Each row of a before or after table is a point. The points were changed in one or more steps. Then noise was added and the rows were shuffled. The steps act on columns, c1 being the first. What was done? A step turns or swaps two columns, mirrors them in a line or flattens them onto one, adds a multiple of one to another, or multiplies or shifts one. Angles are multiples of 10 degrees, from the lower column toward the higher: turns from -170 to 170, lines from 10 to 170 but not 90. Use the fewest steps. Two steps may share a column if one is a turn and the other turns, adds or multiplies; they go together, in the order done. Otherwise the lowest column goes first.

Before (14 x 2):
[[ 2.0  0.8]
 [ 0.6 -0.6]
 [ 4.8 -0.7]
 [ 0.2  0.8]
 [ 4.8 -4.6]
 [ 6.5  6.4]
 [-0.1  1.5]
 [ 4.6  2.7]
 [-4.0  1.6]
 [ 7.3  5.9]
 [-2.6 -4.6]
 [ 6.8 -8.5]
 [-3.8 -1.6]
 [ 3.6  6.8]]
After (14 x 2):
[[ -0.2   0.1]
 [-10.3  -1.7]
 [  4.6  -2.1]
 [ -2.0   4.9]
 [ -1.3   9.3]
 [ -1.3   1.7]
 [ -4.1   1.6]
 [  1.5  -3.2]
 [ -0.9  10.0]
 [ -6.6  -1.2]
 [  1.4   7.3]
 [  0.2   0.9]
 [ -0.5  -5.4]
 [  1.8   1.5]]
Steps: mirror c1 and c2 in the line at 70 degrees

Before (9 x 6):
[[-0.2 -6.6 -0.3  1.8  7.8 -0.8]
 [ 4.7 -7.0 -6.2 -2.2  5.7  0.7]
 [-3.4 -4.9  3.4  2.9  5.4 -4.0]
 [ 3.8 -4.1  2.4  1.2  2.8  3.2]
 [-6.3 -7.0 -7.5 -1.2 -0.8  6.3]
 [ 2.0  0.9 -0.9  0.6 -6.4 -5.2]
 [-3.4  3.9 -8.8  1.8 -7.4  1.2]
 [ 1.8 -2.7  2.0 -1.0 -2.2 -3.6]
 [-2.4  3.4 -7.9 -5.5 -3.0  1.3]]
After (9 x 6):
[[-0.2  1.2  1.2  2.2 -8.6 -4.5]
 [ 0.2 -6.8  1.8  4.1 10.1  0.0]
 [-0.1 -4.7  5.6  5.3  7.5 -2.9]
 [ 0.1 -7.1 -4.0 -0.2  7.1 -0.2]
 [-0.1 -6.9 -5.1 -1.0 -1.2  5.3]
 [ 0.2 -2.2  3.5  1.3 -2.4 -3.6]
 [-0.1  3.5 -5.8 -6.8 -4.2 -0.3]
 [-0.3  3.8 -6.7  0.5 -9.5  1.5]
 [ 0.1 -4.1  4.7  1.7  3.8  3.1]]
Steps: multiply c1 by 0; turn c4 and c6 by 20 degrees; add -0.3 times c2 to c4; shift c3 by 2.0; multiply c5 by 1.3

Before (12 x 9):
[[ -1.5   1.3  -5.0  -7.6   1.1  -0.7  -1.4   2.9   0.6]
 [ -6.6   0.1   2.4  -6.5   6.1  -7.1   6.8  -3.9   4.9]
 [ -3.0   1.4   0.6  -5.4   1.4   9.1  -3.7  -4.1  -5.4]
 [ -9.7  -2.7  -0.5   5.7   1.3  -3.7  -9.1   2.4  -3.4]
 [  3.5  -2.0  -1.2   0.5   6.9  -2.5  -0.9  -2.2 -11.1]
 [ -0.3   0.9   3.9   2.5   6.9  -5.5  -1.6   7.0  -3.2]
 [ -4.3  -6.5  -2.4  -1.1   1.9   1.0   0.7   1.6  -5.6]
 [ -7.2  -0.7   1.4   4.6  -2.4  -2.6   2.0  -2.1   1.3]
 [ -4.6   2.5  -0.3   7.7   3.6   4.4  -5.1   2.8  -2.9]
 [  0.4   1.3   1.9  -0.1  -5.4  -2.0  -3.3   1.5  -3.7]
 [  2.9  -0.7   3.1  -0.4  -2.2   4.3  -7.5   1.2  -0.9]
 [-10.3  -0.8  -0.6  -9.0  -9.0  -4.5   1.3   4.6   1.1]]
After (12 x 9):
[[  0.4   0.5   6.1  -0.2   5.6  -2.9   2.5   1.6  -3.7]
 [ -4.2  -2.5   3.0  -0.8  -1.5   1.0  -1.5   1.3  -5.3]
 [ -7.3  -0.4   0.6   4.3  -0.5  -3.6   1.0  -2.2   1.6]
 [  3.0  -0.4   3.8  -0.2   7.8   3.8  -1.4   2.0  -0.7]
 [ -0.3   0.5   7.1   2.7  -4.3   5.1   5.3   6.9  -2.9]
 [ -2.3   0.6   5.7  -5.6   4.1   5.0  -7.1  -4.2  -5.8]
 [-10.8  -0.7  -1.5  -8.8   3.8  -9.0   3.3   4.5   0.9]
 [ -6.8   0.0  -2.4  -6.4 -10.8  -1.1   4.4  -4.1   5.4]
 [  3.1  -1.1   9.9   0.3  -4.4   5.3   3.0  -2.0 -11.0]
 [ -1.3   0.4  -5.4  -7.5  -0.1   1.5   1.4   3.5   0.0]
 [ -9.5  -0.9   2.8   6.1   4.9   5.5   6.3   2.4  -3.8]
 [ -4.4   0.9   2.6   7.8   2.2   7.0  -2.4   2.9  -3.2]]
Steps: multiply c2 by 0.4; add -1 times c9 to c3; turn c6 and c7 by -110 degrees; turn c5 and c6 by 130 degrees

Before (8 x 14):
[[  4.0   5.6  -5.2  -4.5  -1.3   0.5  -6.9   2.3   7.6   0.0   4.3   3.6
    3.3  12.6]
 [  1.4   1.2  -6.2  -0.6  -3.0   1.3  -4.2  -1.1   3.7   1.5  -0.4  -5.2
   -2.8   6.6]
 [ -0.4  -2.5   2.1   1.9   0.4   1.5   4.8   5.0  -6.1  -0.9  -1.9   0.9
   -4.4   0.2]
 [  4.1  -2.2  -6.7  -3.6  -0.1   0.6   5.9   4.1   0.4  -6.3   1.3  -1.2
   -0.3  -8.7]
 [  4.3   1.1  -4.4  -0.9  -1.5  -3.5   1.0   2.7   3.6  -7.0  -4.6   1.5
   -2.7  -9.3]
 [  2.9  -4.8   6.7   4.1   0.0   3.7   8.6  -3.2  -3.4  -3.0   1.9  -1.4
   -6.8   0.7]
 [ -2.2   4.4  -3.7  -3.0   1.2   1.5  -1.1  -4.0  -0.2  -1.2   3.2   3.7
   -0.1   6.9]
 [ -0.1   2.1   0.6   0.8  -2.8  -2.9   5.2   5.1   4.8  -4.3  -0.1  -9.7
   -4.1 -12.0]]
After (8 x 14):
[[  4.0  -1.4  -1.3   7.2   7.6   0.3   8.6  -4.1   0.2  -6.1   1.4  -2.0
    0.7   4.2]
 [ -3.2   1.8  -3.7   8.7  -6.6  -0.4   1.6   3.9  -0.4  -1.3  -0.6   5.3
    1.6  -2.6]
 [  5.3   0.1  -2.6  -4.6   8.7   3.4   3.6  -3.3  -3.1  -7.0   4.1   1.6
   -3.0   3.4]
 [ -0.7  -2.6   4.7  -5.4  -0.5   4.2   2.5  -3.7   6.8  -0.9   0.4  -0.5
    2.1   0.3]
 [  1.9   6.6   3.7  -1.2  11.9   4.5   3.7  -5.8  -3.9  -4.3  -0.5  -7.4
   -2.2   3.5]
 [  2.9  -3.3  10.6  -3.8  -0.5   5.9   2.2   3.7   2.9  -3.0  -4.1  -3.5
    4.9  -0.3]
 [  5.0   3.0  -8.4  12.4 -10.2  -3.4  -1.9  -3.5  -7.1   0.1  -0.6   5.9
   -0.2  -7.5]
 [  3.5   3.6  -7.5   0.3  -4.1   2.3   0.8   0.5  -4.0   1.4   0.8  -3.9
    1.7  -5.9]]
Steps: add -0.7 times c5 to c1; turn c5 and c14 by 120 degrees; turn c2 and c12 by 30 degrees; turn c3 and c7 by -40 degrees; turn c4 and c11 by -140 degrees; multiply c4 by 2; turn c6 and c13 by 100 degrees; turn c8 and c9 by 170 degrees

Before (13 x 20):
[[-2.3 -1.4  8.0  0.4  2.8  5.2  4.3  2.1  4.4 -6.7  4.4 -5.1  3.6 -5.5
  -1.8 -5.4 -7.2 -1.4  7.1 -6.9]
 [-3.4  5.4  0.9 -2.1  2.6 -5.4 -0.1 -1.7 -4.3  2.1  6.2  0.2 -0.4  3.4
   1.5  5.3  4.1 -1.5 -1.5 -6.8]
 [ 4.7 -5.9  6.6  3.3 -5.7  1.4  7.2  7.0 -0.4 -1.2 -2.6 -2.7 -4.0 -0.9
  -4.9 -0.8 -5.2 -8.2 -5.0  2.8]
 [-0.2 -7.6  1.1  7.1  8.0  7.0  0.1 -5.7 -3.3 -1.7  8.7  4.2 -1.7 -6.5
   3.0 -2.0  0.9 -7.1 -1.8  6.3]
 [ 2.5 -4.9  3.2 -3.6  2.9 -3.0 -2.3  3.0 -1.2 -6.8  4.6  7.4 -8.6 -3.4
  -3.5  5.7 -5.4  0.7 -6.2  6.9]
 [ 8.5 -0.1  5.3  1.3  4.7  0.1  5.8  5.1 -9.9  2.2  6.5 -4.5  0.6  4.6
   2.0 -1.3  3.3 -4.3 -2.2  4.3]
 [ 3.2 -5.0  4.3  0.0  2.5  4.4 -1.1  7.8 -5.4  0.7 -1.6 -0.4 -5.8  1.8
   2.3 -1.8  2.1 -5.7  0.4  6.9]
 [ 7.0 -2.9  5.5 -3.7  2.3 -2.0  1.2  1.6 -1.7 -5.1  5.4  5.6 -3.0 -6.4
  -8.0  5.0  5.5 -6.2  0.6  2.6]
 [-2.7  3.5  1.1  1.3 -1.7  0.0  1.8  3.3 -1.3  1.3  8.2 -0.5  0.0 -6.9
   2.4 -4.6 -1.7 -2.5  5.6 -6.0]
 [ 0.1  3.5 -2.0  6.7  1.8 -0.6  3.3 -2.5  1.3  7.0  1.8 -3.8 -2.2  0.2
  -4.7  4.6 -1.6 -4.6  5.0  6.0]
 [-2.9 -3.7 -0.6 -1.4 -5.4  5.8  1.2  3.3  0.7 -4.1  1.1  0.6 -5.1 -7.8
  -4.9  6.6  6.0  0.5 -4.3  5.9]
 [ 5.3  6.6 -0.5 -1.2 -1.4 -1.4  3.3  6.9 -3.6  7.1 -4.5 -1.9  1.2  4.0
   2.7  0.5  5.7 -1.5 -4.3  0.6]
 [ 0.9 -4.7  4.2  3.7 -6.6 -2.4 -4.8  5.0 -7.6  5.8 -4.6  6.3 -2.1 -4.5
   6.3  0.0  0.3  3.1  3.9  3.5]]
After (13 x 20):
[[ -2.2  -1.2  -6.2   0.2   2.8   5.1  -1.8   0.1   5.9  -6.7   4.4  -5.1
   -3.6   7.6   1.4  -5.5  -7.1   5.3   7.2   4.5]
 [  0.0   3.5   3.8   2.7   1.8  -0.6   0.5   0.0   3.5   7.2   1.7  -3.7
    2.2  -2.2  -8.6   4.6  -1.6   3.0   5.1  -5.6]
 [  7.0  -2.9  -1.7  -1.6   2.3  -1.8   2.1   0.1   0.2  -5.3   5.4   5.6
    2.9   5.0 -11.1   4.9   5.5   8.0   0.7  -4.6]
 [ -2.9  -3.6   0.1  -0.6  -5.4   5.7   0.1  -0.1   1.3  -4.1   1.0   0.7
    5.2   5.4 -10.7   6.4   5.9  -0.7  -4.2  -8.2]
 [  2.4  -4.9  -3.2  -1.5   2.9  -3.1  -0.2  -0.1  -2.5  -6.8   4.5   7.7
    8.6   1.0  -8.8   5.7  -5.4   1.0  -6.2  -7.7]
 [  0.9  -4.8  -5.1   1.6  -6.6  -2.4   4.2   0.0  -8.0   5.9  -4.6   6.2
    2.1   3.1   2.9   0.0   0.3  -0.6   3.9  -4.8]
 [ -2.6   3.5   0.2   0.5  -1.6  -0.1   2.0   0.0   1.0   1.3   8.3  -0.6
   -0.1   8.5   4.6  -4.5  -1.7   2.7   5.7   3.3]
 [  5.2   6.5   1.1  -0.5  -1.3  -1.4   4.8  -0.1   1.2   7.0  -4.4  -2.0
   -1.2  -4.1   3.4   0.6   5.8   1.1  -4.3   0.7]
 [  4.7  -6.0  -1.6   1.3  -5.8   1.5   3.8   0.0   6.1  -1.2  -2.6  -2.7
    4.0  -0.1  -6.9  -0.7  -5.2  10.5  -4.9  -3.0]
 [ -3.3   5.5   0.0  -0.7   2.6  -5.3   3.6   0.0  -2.3   2.2   6.3   0.3
    0.4  -0.9   6.9   5.3   4.1   1.7  -1.5   7.5]
 [  3.3  -4.9  -0.8   0.0   2.6   4.2   4.1  -0.1  -3.7   0.6  -1.6  -0.3
    5.8  -4.2  -2.0  -1.7   2.1   7.1   0.3  -5.8]
 [ -0.3  -7.6   2.6   2.8   8.2   7.1   3.0   0.0  -1.5  -1.6   8.7   4.1
    1.7   4.0  -2.8  -2.0   0.9   6.7  -1.8  -8.0]
 [  8.5  -0.1  -2.4   0.4   4.7   0.1  11.6   0.0   0.1   2.2   6.4  -4.4
   -0.7  -5.8   0.2  -1.3   3.3   6.4  -2.2  -2.3]]
Steps: turn c3 and c18 by 150 degrees; multiply c4 by 0.4; turn c7 and c9 by 60 degrees; multiply c8 by 0; multiply c13 by -1; turn c14 and c20 by 160 degrees; add 0.7 times c20 to c15
